Every row gives one point. Each copy is the shape, with its points in the same order, turned, moved and blurred by noise. Some copies are also mirrored. Which?

Shape, 7 rows:
[[-84 -43]
 [  7   2]
 [ 17   2]
 [ 29  16]
 [ 28  13]
 [  5  -9]
 [-20 -53]]
Copy 1:
[[ 16  95]
 [ 18  -6]
 [ 20 -16]
 [ 14 -31]
 [ 18 -29]
 [ 25   0]
 [ 54  42]]
Copy 1 is: mirrored
Copy 2 (7 x 2):
[[-56 -60]
 [  7  25]
 [ 11  28]
 [ 28  48]
 [ 18  43]
 [ 12   6]
 [  7 -38]]
Copy 2 is: only turned

Shape, 8 rows:
[[ -9  43  10  33]
 [-15 -29  -8  -4]
 [  0  -2 -12  35]
 [  2 -10 -15  -5]
 [ 12  21  87   1]
 [  9  47 -10 -18]
 [  9  41 -12 -16]
 [ 17  14 -10   8]]
Copy 1:
[[-14 -46  32 -31]
 [-26   3 -29   3]
 [-31  -6  14 -13]
 [-11  -9 -19  21]
 [ 39 -14 -22 -80]
 [ 28 -48   9   8]
 [ 22 -40  17  14]
 [  7  -7  13   1]]
Copy 1 is: mirrored
Copy 2, 8 rows:
[[ 36  18   1 -33]
 [-27  -1 -29   7]
 [ -4 -13  -7 -31]
 [-18  -2  -2   7]
 [ -6  95 -10 -38]
 [ 23  21  29  14]
 [ 20  19  26  13]
 [ -3   5  18 -11]]
Copy 2 is: mirrored
Copy 3:
[[ 33  15 -22  46]
 [-26 -20 -13   1]
 [ 18 -25 -18  21]
 [ -7  -9 -17  -8]
 [  3  40  63  47]
 [ 21  41 -23  -8]
 [ 22  37 -22  -7]
 [ 18  -3 -12   2]]
Copy 3 is: only turned
Copy 4, 8 rows:
[[ 49   0 -24  32]
 [-25 -16 -14 -10]
 [ 24 -25  -4   4]
 [-20  -3   9   3]
 [ 39  69 -12 -30]
 [  4  21   9  46]
 [  4  11  13  50]
 [ 11  -3  14  19]]
Copy 4 is: mirrored

Shape:
[[-28  12 -26  35  19 -16]
 [ 17  13  24  45  27 -20]
 [-29  19  -8 -32 -41   4]
 [-26  21 -37  20  -1  43]
 [ 10 -16  18 -15 -30  12]
 [-29  22  21 -19  24  13]
 [ -9 -47  54 -62 -37 -32]
 [ 37  -7 -25  42   1 -33]
 [ 17 -52 -55 -69   2  24]
 [ 85   4 -21   0  29 -16]]
Copy 1:
[[ -2 -16 -15  31 -25  50]
 [ 34  -6  12  17   1  33]
 [-46 -22 -23 -52   3  42]
 [-32 -19  21  -2 -56  35]
 [-14  -4 -10 -47   3   2]
 [ 25 -54  -6 -30 -13  36]
 [ 16 -14 -67 -68  40   5]
 [-16  25  -5  37  17  17]
 [-62 -45 -31 -18   2 -53]
 [  5  -8  41  32  52 -22]]
Copy 1 is: mirrored
Copy 2:
[[-18  15 -40   9 -18  48]
 [-44  41 -37 -13  19   6]
 [ 28  25  17  41 -46   8]
 [  9   2 -49  62 -27  19]
 [  8  10  23  24   4 -14]
 [ 42  59 -24  15   2  18]
 [ 38  38  86 -16  13   4]
 [-59 -12 -16 -22  -8   2]
 [ 74 -56  11  -8 -22  -4]
 [-20 -15 -36 -52 -10 -46]]
Copy 2 is: only turned
Copy 3:
[[ 11 -30  24  49  -6  29]
 [-19 -23  18   9 -14  74]
 [ 23  42  -6  29  27   2]
 [ 30  14  50  33 -16  -5]
 [-23  33  12  -8  27  14]
 [ 44   4  19  -5  23  38]
 [-28  24 -32 -20  95  20]
 [-48 -24  -1  27 -31  26]
 [ -1  -7  -3 -35  26 -73]
 [-36 -21 -19 -37 -54  15]]
Copy 3 is: mirrored

Shape, 12 rows:
[[-53  -6  12 -24  70  -2 -15 -19  38]
 [ 43  -7 -18 -11  37  13 -20  19 -43]
 [-41 -24  33 -63 -24   9 -73  51 -10]
 [-12  14 -16  12  50   3 -13   9  16]
 [-41  -1  46  12 -21   2 -64 -32 -17]
 [-52   5   5  -4  11 -95  -3 -33  28]
 [-20  11  32 -21 -26 -22  66  14  -9]
 [-25  10  21  45 -26 -10  48  24  -3]
 [  3  14  66 -17 -14  25  54  -5  15]
 [  2  46   0  -8  10   5  42 -30  32]
 [-41 -18 -25 -53   8  18  11  20 -56]
 [ 16 -30 -21 -47  15  -4  18 -52  37]]
Copy 1, 12 rows:
[[-26  25   0  44  36 -66  32   9  10]
 [ 20  32 -32  13   4  54  42  18  41]
 [ 52  27  15 -31  32 -12  65 -13 -59]
 [  2   0  -8  44   1 -20  32   3  38]
 [  8   9  -8 -21 -18 -36  23  74 -39]
 [-11  27  -1  54  16 -50 -63  -3 -30]
 [-52  -7  -6   9   5  22 -20 -38 -28]
 [-30 -35   4   5 -52   3 -14 -19  -7]
 [-72 -35  26 -15  10  24  18   9  -3]
 [-57 -51   6  45  23   4   9  14  21]
 [ 11   8 -68  -3  39  21  38 -22 -18]
 [-19  -9   7  14  88   0 -24  24  39]]
Copy 1 is: mirrored
Copy 2:
[[  4 -27 -46  13 -20 -40  56   1  56]
 [-40  -8 -23  27  57   7  22 -13 -24]
 [ 36  15 -41  82 -39  15  25  47 -34]
 [ -5 -23 -40  -6  10 -26  34 -28   4]
 [ 20  53  -3  49 -35 -18  -3 -15  23]
 [ 25 -11   6 -32 -26 -65  -6  51  47]
 [ 20 -54  32 -10 -21  50  -5  19  18]
 [ 46 -29  12 -26  -8  32 -18 -31  10]
 [ -9 -22  11  -9 -42  75  18 -13  38]
 [-41 -47   2 -37 -38   1   9 -27  23]
 [  1 -68  -5  77  13  11   0  12   3]
 [-67 -33 -50  -5 -18  -3 -21  33  42]]
Copy 2 is: only turned
Copy 3 (12 x 9):
[[-59  -3   2 -14  48  11   1  74 -23]
 [-10   6  19 -21  42  40   3 -44  -3]
 [ -4  62 -23 -53  42  13 -29  32  79]
 [-52  12  30  -4  23   2   8  11 -19]
 [-18   1  -4 -10  -3  37  39  54  74]
 [ -1  -7  -6  53  50 -49  33  73   9]
 [ 51  20 -15 -17  -5 -42  26  29 -29]
 [ 17  44   3   7 -45 -21  42  23 -27]
 [ 12  -1 -41 -65 -18 -24  47  33 -34]
 [-24 -39  -5 -22  -8 -43  31  17 -38]
 [ 33  13  16 -32  11  19 -61  17  -1]
 [-18 -46 -62   3  34  -6 -15  10 -30]]
Copy 3 is: only turned

Shape (15 x 12):
[[-15 -21   0  12  47 -14  17  -4 -35 -10  13  -5]
 [-11  40   7 -31 -10  25  25   3  40  58  51  52]
 [-18  -6 -11  63 -53  53  15  48   4  29 -57 -12]
 [ 14  29   9   6 -43  33  24   0  10  13  65  93]
 [-18 -34 -33  33  -9  13 -29  -2   6 -22  39 -29]
 [ 31  19  44  -8  13  39 -17  25  50  59  47  88]
 [-25 -21  30  29 -43  -3 -41  17 -36  29 -44 -23]
 [-11  26  40 -25 -28  26  24  59  42  10  73  62]
 [ 16 -15 -15  -5  13 -24  12 -14 -10  -2  35 -47]
 [ 12  -4   1  32  -4 -49  19 -15  25 -24  -1 -24]
 [ 39   8 -26  -1 -17  -7   4  32 -11   9  44   7]
 [ 30 -45  16  -6   4  17  15 -11 -12 -20  22 -31]
 [  7  19  49  -9 -17  16  24 -20  27  50  49  30]
 [ 12  31   9  -3  17  11 -15 -18 -12 -32   3 -36]
 [-22 -37 -39   4 -65  22  -8  27   9  -5 -70   7]]
Copy 1:
[[ -8  59 -28  -4 -28  10  -8 -16  28  11 -27   2]
 [ 12  10   5 -15   9  46 -39 -23 -86   3  37   2]
 [-43 -79  21  21 -31  19  19   4  21  64   5   0]
 [  6  -6  13 -82 -15   4 -47 -15 -79  27  27  20]
 [-40  19   9 -44  14   5  34 -17  30   1 -19 -34]
 [ 47  -2  30 -57  -4  86 -48  16 -57   0  39  32]
 [-17 -67 -23   2 -20  29  -4 -35  57  -5 -31  10]
 [-25   6 -12 -59  30  55 -61  -2 -60  27  55  28]
 [  7  46 -13   1  25 -10 -10 -29  32  -2 -10 -34]
 [-27  29  25   1 -10 -22 -43 -19  48 -14  13 -23]
 [ 21   9 -21 -41  13  -7 -10 -13   6  23  41 -24]
 [  8  32   6 -14  39 -11 -11 -12  37  19 -31  13]
 [ 19   1  20 -19  14  39 -70 -28 -52   3  -5   3]
 [ -5  15 -22   2  14 -20 -13  28  15 -30 -26 -12]
 [-46 -55  20   9 -18 -11  49 -37  30  14  28  43]]
Copy 1 is: mirrored
Copy 2 (15 x 12):
[[ 16   0 -51 -17   0   7 -11 -10  34  -5   8 -50]
 [-50 -31 -26  45 -50 -29  15  -9  -8 -39  30  34]
 [ 33  42  58   7  40 -47 -26 -44   8 -53  12  25]
 [-43 -25   6  89 -48  28  11 -32   2 -36  17  13]
 [ 43  48 -18   9 -18   2  -8   6  38  17 -38  14]
 [-21 -95   7  46 -54  -8   8 -12  18 -67   7  39]
 [ 16   0  53 -22  52 -19 -38  14  -3   7 -12  -4]
 [  0 -47 -13  93 -60 -21   3  13 -20 -60  18   1]
 [ 32  12 -40  -8 -16  -8  16   6  24  46  28 -21]
 [ 39  -4 -20   6   6 -20  37 -49  -2  40  -6 -30]
 [ 13   0  20  17 -57   0   8  -9  24   8  34 -19]
 [ 57  -5 -29  13  11  26  -2  -3  24  21  41  -1]
 [-34 -51 -21  59  -2 -16  21  -8   5  -5  35  26]
 [ 28   9 -19 -18  15  22  57  14   6   2   9 -11]
 [ 43  40  40 -16  12   0 -48 -44 -47 -22  -3  26]]
Copy 2 is: only turned

Shape:
[[-11  -6 -34 -17  33 -36  12  -8 -20 -44   6 -43]
 [-21  14  -4  -5 -55 -47 -47 -43 -47 -48 -51   7]
 [ -4  23 -57  18 -14   5   5  20  24   6  -7  -7]
 [ 32  15 -65  50  22  42   4   0  11  11 -91 -11]
 [-42  -6   1 -64  38   7 -24  22  46  25  43  -4]
 [  4 -67  62  52  -6 -22  84   7  20   3  28  41]
 [ 16  18  23 -30 -16 -55 -26 -15  24   9  51  -4]
 [-25  44   5  -6  -7  -6 -10 -28   1 -28  37  10]
 [ 61 -22 -16 -24   2  13 -45  71  40 -14  39  46]
 [ -8 -37  31 -26  11 -48  24 -41  17 -72  -8  -7]
 [ 18 -18 -18  -4 -50  27  44 -19   1 -30  44  30]
 [ 32 -17  15  15  22  10   4 -12  10 -48  -7 -43]
 [ 66 -43 -27  27 -28   0 -56 -21   8 -23  28  50]
 [-20  -6   7  24 -60   2  32  -3 -33  24 -47  -6]
 [-26  -8 -23  -3 -24 -27 -51  -9  22 -44   7 -14]
 [ 55  11 -18 -12 -10 -76 -35  17  38  -9 -18 -37]]
Copy 1 (16 x 12):
[[-26 -21   5  -8   5  -6   0  53  41 -52  15  20]
 [-32  33  65 -13  90  -7  -8  28  18  -1 -26  36]
 [-13  30  27 -32 -49   4  28  23  -1  -4   2   0]
 [ -8 -16  90 -49 -55 -12  26 -48 -17 -22  10  17]
 [-21  53 -82  18 -23  24  -1  -5  14 -28  24  -8]
 [ 64 -29 -27  -4 -26 -55 -58  20  44  53 -41 -54]
 [ -3  39 -16  65  11  23  15  46  25   9 -24 -10]
 [-12   9 -17  -4  36  25  25  45 -12  17  -3  -6]
 [-45  33 -26  40 -76   5 -35  14 -43  -1 -63  10]
 [ 25 -27 -20  -4  40  10 -37  29  59 -20 -35  36]
 [ 31   8 -11 -12 -20 -22 -18  62 -24  53  -6  38]
 [ 25 -38  24   8  -7  16 -29  18  -5 -41  -8   7]
 [-42   2  40  38 -30  17 -55  21 -20  63 -38  35]
 [ 37  43  55 -30  20 -60  -8   8   5   8   9 -12]
 [-34  39  16 -15  17  46 -27  37  14 -10 -12  15]
 [-17  34  48  48 -27  25  17  28  45 -45 -53   6]]
Copy 1 is: only turned
Copy 2 (16 x 12):
[[  5 -12  12   5  28   9 -52 -38 -35  12  -9 -38]
 [-43  12  31  63 -53  56 -18 -48 -39  16   7  24]
 [  6  -6 -14  39  18 -21   7   3 -27 -48   3  -1]
 [ 35 -53 -16   4   6   0  26 -40  -8 -70 -20  64]
 [-49  42 -52 -16  42 -25   5  24   3  20 -21 -52]
 [ 58  46  87 -23  21 -48  47  36 -18  60  19  11]
 [-26  28 -20  35  -6 -22 -29  21   3  53  53 -21]
 [-53  19  29  16  -9 -19 -24  -1  -4  -9  29 -25]
 [ 26  80 -35  40  64  10  10  12  58 -11  27   0]
 [-20  11  47 -10  36  15  -6 -50 -31  72  29 -16]
 [ -5  55  51   1  40  -4 -12  25 -44 -25  56  20]
 [ 18  14  15 -16  22 -28 -22 -69  -5   9  20  14]
 [  3  53  20  61  44   8 -33   7  32   7  28  76]
 [ 17  26  25   7 -55   0  28   0 -73 -14  -1  31]
 [-42  26   0  66  23  -8 -15 -37 -21  17  -4  -1]
 [ 28 -13 -55  65   7   0 -14 -36  -1  41  44  -4]]
Copy 2 is: only turned
Copy 3, 16 rows:
[[-48 -15 -31 -58  -4  -7  10 -13 -28 -13  -6 -23]
 [ 28 -43 -38 -56 -43 -41 -64  30  14 -17  -7  28]
 [ 12  15 -50   0   9  26  20   5  -8  24 -19   6]
 [ 12  43 -43 -35  67  70 -19  44   2  14  13  27]
 [-11  23  40  11 -29 -34  64  10 -33  31   5 -45]
 [-44 -49  60  53 -12  71  -4  14  -3 -53 -82  -7]
 [ 28   8  18   2 -49 -37  14 -39  -8 -32 -31 -22]
 [ -1 -25  -1   8  -4 -50   5 -23   7   3 -12  12]
 [ 33  43 -10  38  19 -20  16  42  -7 -14 -61 -95]
 [-57 -29  34 -55 -32 -12 -39  -8   9 -12 -49 -26]
 [-29 -11 -18  62   3  -6 -47  -7 -29   6 -57  -7]
 [-13 -15  18 -43  41  16 -27 -14 -22 -11 -27 -31]
 [ 30   5 -30  44   7  -2 -62  12  26 -37 -16 -72]
 [ 20 -34 -11  -1 -22  40 -32  40 -44  -7 -25  59]
 [ 19 -30 -25 -29 -28 -20 -12  -5  11  27 -11 -40]
 [ 48  42 -25 -65 -30  12   2 -20   2 -30 -47 -39]]
Copy 3 is: only turned
